Every row gives one point. Each copy is the shape, with its points in the same order, turned, moved and blurred by noise. Is it also mirrored, or only turned?

Shape (7 x 2):
0.08 -0.18
0.20 -0.49
0.38 0.27
0.00 0.50
0.25 0.67
-0.53 -0.59
-0.33 0.44
Copy 1 (7 x 2):
0.26 -0.03
0.32 -0.35
-0.07 0.32
0.18 0.60
-0.07 0.73
0.92 -0.39
0.54 0.65
Copy 1 is: mirrored
Copy 2 (7 x 2):
-0.09 -0.22
-0.15 -0.50
0.37 0.07
0.16 0.46
0.45 0.52
-0.83 -0.26
-0.22 0.57
Copy 2 is: only turned
Copy 3 (7 x 2):
0.14 -0.14
0.07 -0.49
0.48 0.13
0.28 0.47
0.67 0.57
-0.76 -0.22
0.00 0.68
Copy 3 is: only turned

Shape (7 x 3):
-0.90 0.40 0.04
0.20 0.15 0.02
0.09 -0.56 0.04
0.10 0.64 0.53
0.16 0.05 -0.26
0.05 -0.68 -0.53
-0.17 -0.52 -0.57
Copy 1 (7 x 3):
-0.90 0.57 0.36
0.17 0.44 0.04
0.05 -0.16 -0.34
0.11 0.55 0.68
0.11 0.60 -0.26
-0.14 0.10 -0.82
-0.23 0.21 -0.75
Copy 1 is: only turned
Copy 2 (7 x 3):
0.29 -0.60 -1.05
0.35 0.04 -0.09
0.03 -0.46 0.25
1.07 0.05 -0.21
0.11 0.04 -0.09
-0.51 -0.39 0.34
-0.60 -0.42 -0.05
Copy 2 is: mirrored
Copy 3 (7 x 3):
-0.66 0.38 0.53
0.28 0.35 0.03
0.26 -0.30 -0.24
0.38 0.64 0.70
0.13 0.35 -0.23
0.01 -0.18 -0.81
-0.21 -0.06 -0.67
Copy 3 is: only turned
Copy 4 (7 x 3):
-0.71 0.50 -0.03
0.39 -0.03 0.12
0.11 -0.59 0.23
0.27 0.66 0.50
0.29 0.02 -0.15
0.10 -0.83 -0.34
-0.03 -0.62 -0.38
Copy 4 is: only turned

Shape (6 x 3):
-0.21 0.12 0.31
-0.09 0.12 -0.18
-0.16 0.21 -0.39
0.77 0.46 0.64
-0.12 -0.44 0.02
-0.49 0.00 0.93
Copy 1 (6 x 3):
-0.22 -0.06 0.49
-0.45 -0.25 0.08
-0.67 -0.31 0.02
0.37 -0.92 0.70
-0.05 0.10 -0.12
0.14 0.39 0.93
Copy 1 is: mirrored
Copy 2 (6 x 3):
-0.22 0.26 0.27
-0.09 -0.14 -0.06
-0.13 -0.26 -0.32
0.70 0.33 0.78
-0.43 -0.34 0.35
-0.60 0.74 0.59
Copy 2 is: only turned

Shape (9 x 4):
-0.18 -0.29 0.32 0.14
0.63 0.01 -0.34 -0.12
-0.51 -0.07 0.23 -0.69
0.12 0.36 0.04 -0.18
0.11 -0.34 0.66 0.43
-0.20 -0.21 0.17 -0.35
0.22 -0.31 -0.06 -1.03
-0.97 0.12 -0.64 -0.19
0.40 0.49 -0.38 0.24
Copy 1 (9 x 4):
-0.25 0.05 0.41 -0.34
-0.10 0.02 -0.31 0.50
-0.27 0.76 0.82 0.07
0.23 0.37 0.01 0.16
0.01 -0.43 0.43 -0.49
-0.35 0.34 0.52 0.06
-0.44 0.36 0.60 0.89
-0.68 1.29 0.02 -0.39
0.23 0.25 -0.58 0.14
Copy 1 is: mirrored
Copy 2 (9 x 4):
0.38 -0.27 0.27 0.26
0.07 0.17 0.04 -0.65
-0.40 -0.64 0.10 0.30
-0.27 0.02 0.37 0.04
0.77 -0.26 0.61 0.10
-0.03 -0.56 0.23 0.23
-0.42 -0.90 -0.01 -0.48
-0.45 -0.07 -0.67 0.89
-0.07 0.56 0.05 -0.33
Copy 2 is: only turned
